Every row gives one point. Two turns around zero, p and q, are shown by what they do to some points. Write where each new point lands after one turn and then the other. Backwards means that the second turn is done in reverse. Each puzzle has new turns, and all numbers are rounded.

Turn p:
-0.8; 0.2 => -0.4; 0.7
-3.2; 4.3 => 1.1; 5.2
1.0; 2.5 => 2.5; 0.9
2.9; -7.0 => -3.3; -6.8
Turn q:
-1.4; -1.3 => -0.9; -1.7
-5.3; 5.1 => -6.6; 3.2
2.2; -3.5 => 3.2; -2.7
4.5; -0.2 => 4.3; 1.2
Where do these land?
q, then p: 1.5; -2.9 => -0.2; -3.3
p, then q backwards: -5.5; -1.0 => -3.1; 4.6
q, then p: 3.9; 3.8 => 5.3; 1.3

Turn p:
-3.6; 0.6; -0.4; -4.2 => -2.1; 1.9; -4.3; 2.1
-2.7; 2.3; -3.3; 0.9 => -1.4; -3.6; -3.1; -0.3
6.0; -5.2; 3.5; 4.8 => 4.6; 0.6; 8.8; 0.1
-1.4; 4.2; 1.1; -1.2 => 0.0; 1.0; -3.7; -2.8
2.5; -5.4; 2.9; 4.2 => 4.7; -0.1; 5.9; 2.2
-0.8; 3.4; -3.9; -4.6 => -5.9; 0.2; -3.6; -1.2
Turn q:
5.7; 2.6; -4.6; 7.0 => -8.1; -6.2; -2.2; 0.7
1.4; 2.0; 1.4; -4.2 => 3.6; -0.2; -1.1; 3.4
-7.0; -2.5; -4.2; 1.5 => -3.2; 6.6; -0.9; -4.5
0.2; -3.3; 0.0; -2.3 => 2.9; 0.1; -1.1; -2.5
-1.9; 1.1; 0.5; -1.9 => 1.2; 2.3; 0.1; 1.3
1.6; 0.1; 6.9; -0.1 => 3.6; -2.6; 5.3; 1.6
Where do these land?
p, then q: -3.8; -5.9; 5.4; -7.0 => -9.4; -1.6; 1.6; 5.8
q, then p: 3.9; 3.8; -4.7; 2.9 => 0.6; -5.1; -1.8; 5.5
q, then p: -1.2; -1.7; 2.9; -3.7 => -0.8; 1.8; 3.0; -3.7
p, then q: 2.6; -2.0; 1.3; -2.5 => -0.5; 0.8; 2.7; 3.3
p, then q: 0.5; 3.4; 1.9; 1.9 => 2.8; -0.9; -3.1; 0.8
q, then p: -0.8; -0.6; -1.8; 6.1 => 1.0; 1.7; -4.9; 3.6
p, then q: -1.2; 3.0; -4.9; 2.2 => 1.9; 2.2; -1.8; -5.3

Turn p:
0.4; -4.0; -2.3; 4.8; -3.2; -0.2; 2.1; -1.3 => -4.9; -1.3; 2.0; 2.8; -4.5; -0.1; 0.0; -1.7
-2.4; -1.9; -1.3; -2.5; -0.1; 8.7; -3.1; -2.9 => -1.4; 2.6; -4.1; 3.8; 0.6; 2.0; -5.7; 5.8
-2.8; -1.4; 1.9; -8.4; -3.9; 1.0; -1.4; 2.5 => 3.0; -1.5; -8.6; -3.3; -1.3; -0.6; -3.3; 0.4
1.5; 2.1; -2.5; 2.0; 0.8; -2.9; -3.5; 0.4 => 1.1; 1.0; 4.5; -1.2; 0.4; -3.8; -0.7; 0.1
-0.1; -3.0; -1.7; 1.1; 1.2; -3.3; 2.5; -5.5 => -5.2; -2.6; 2.5; 0.3; 2.3; 1.3; -1.7; -3.5
1.7; 17.3; 1.1; -0.3; 1.5; -2.4; 3.9; 7.2 => 10.4; 0.8; 6.3; -10.2; -0.1; 3.5; 9.2; 5.3
2.5; -5.6; -0.6; 2.2; 3.1; -1.5; 1.7; -0.1 => -2.3; 1.7; 1.2; 3.6; 0.5; 0.4; 0.2; -5.9
2.3; -3.7; -1.0; -3.2; -1.7; 3.5; 0.4; -0.2 => 1.1; 0.0; -2.8; 2.8; -2.2; 2.2; -4.2; -1.2
-3.3; 1.2; 0.5; 1.7; 2.1; -1.2; 0.4; 2.5 => -1.3; 2.6; -0.3; -2.3; 0.8; -1.0; 3.5; 0.4
0.3; -1.0; 6.0; 2.6; 0.2; -1.7; -2.9; -2.7 => -0.5; -3.5; -0.6; 3.8; 3.6; -3.8; 2.8; 0.3
Turn q:
-3.5; -6.6; -0.6; 5.4; 4.4; -2.3; -4.1; 2.4 => -4.2; -0.9; -2.3; 3.2; 3.2; 3.5; 7.6; 4.2
3.3; 4.1; 1.3; -0.4; -1.0; 1.6; 7.2; 1.2 => 3.6; 0.0; -3.6; -5.5; -0.4; -1.2; -4.3; -3.3
4.8; -4.8; -2.0; -4.9; 3.1; -3.9; -2.4; -1.1 => 2.1; -6.0; 4.1; -0.7; -3.8; -0.7; 4.6; 3.5
-1.3; 4.3; 1.3; -4.3; -4.9; -0.6; 0.6; -3.5 => 2.1; 3.0; 5.5; -0.4; -0.9; -0.3; -5.3; -2.2
-5.4; -2.8; 5.1; 4.8; -1.6; -2.7; -2.9; 0.8 => -3.5; 6.0; 0.7; 1.0; 2.8; 5.2; 4.5; 0.1
1.1; -1.6; -4.5; 0.0; -4.2; 1.1; 6.4; 2.8 => 2.0; 1.1; -3.9; -4.2; -0.2; -1.9; -4.4; 5.6
-5.5; 1.5; 3.1; -0.2; -0.4; 6.2; -4.6; -1.8 => -2.2; 5.0; 1.5; 6.2; 2.6; -3.5; 0.6; -3.9
2.2; -2.9; -4.3; 1.6; 4.3; -2.0; 4.3; -5.1 => 6.6; -5.2; -2.8; 2.1; -0.1; 3.2; 0.3; 3.0
4.7; 4.4; 1.5; -1.2; -1.9; 4.6; -4.5; 1.2 => -3.6; 0.4; 0.1; 0.6; -5.5; -4.5; -1.6; -4.9
-4.0; 0.1; 3.9; -4.3; -2.4; -1.5; 0.6; 0.7 => 0.5; 3.8; 5.2; -2.6; 3.0; -0.8; 0.3; -0.7
3.8; 4.3; -4.6; 3.5; 4.6; -0.4; -0.6; 2.4 => -3.3; -7.2; -4.6; 0.3; -1.0; 1.0; -2.2; -1.6
Where do these land?
p, then q backwards: -1.6; 1.2; 0.2; 3.4; -0.5; -1.6; -4.7; 1.4 => -0.3; -2.9; -0.5; -4.0; -0.9; 3.3; -1.3; 2.1
q, then p: -1.5; -0.8; -1.3; 1.6; 2.0; 8.6; 7.5; 4.4 => 0.5; 4.1; 7.2; -6.0; 2.0; -1.5; -4.9; -5.1
q, then p: 1.0; -2.3; 7.6; -3.0; 4.0; -6.9; -1.9; -2.8 => 0.8; -4.9; -3.8; 4.7; 1.5; 8.9; 2.4; -0.9
q, then p: 3.8; 4.2; -1.8; 2.9; -3.0; 4.2; 5.6; 4.0 => 0.7; 0.8; 1.9; -4.6; -0.5; -4.2; -8.6; 0.8
q, then p: 0.4; -4.4; 2.6; -2.2; -1.6; -0.5; -6.0; -5.2 => 0.5; -4.9; 0.5; 1.9; -3.1; 2.0; 7.3; 1.4
q, then p backwards: -2.7; -0.1; -0.9; -2.4; -4.2; -3.9; -1.9; 0.9 => -0.7; 3.2; -4.9; 2.5; 1.4; 1.1; 0.0; -2.6
p, then q: -0.8; 1.6; -6.0; 5.6; -2.9; 0.3; 4.5; -0.3 => -0.4; 8.8; 2.1; -1.9; 2.3; -2.1; -0.9; -1.7
q, then p: -1.1; 4.2; -0.8; -1.3; 2.2; 3.5; 2.0; -1.3 => -1.3; -0.4; 3.3; 1.8; 3.4; -3.0; -2.2; -1.6
q, then p: 2.6; -3.6; 0.2; -4.4; 4.1; -3.8; -5.0; -1.1 => -1.9; -3.3; -4.7; 3.0; -2.3; 2.7; 4.6; -4.3
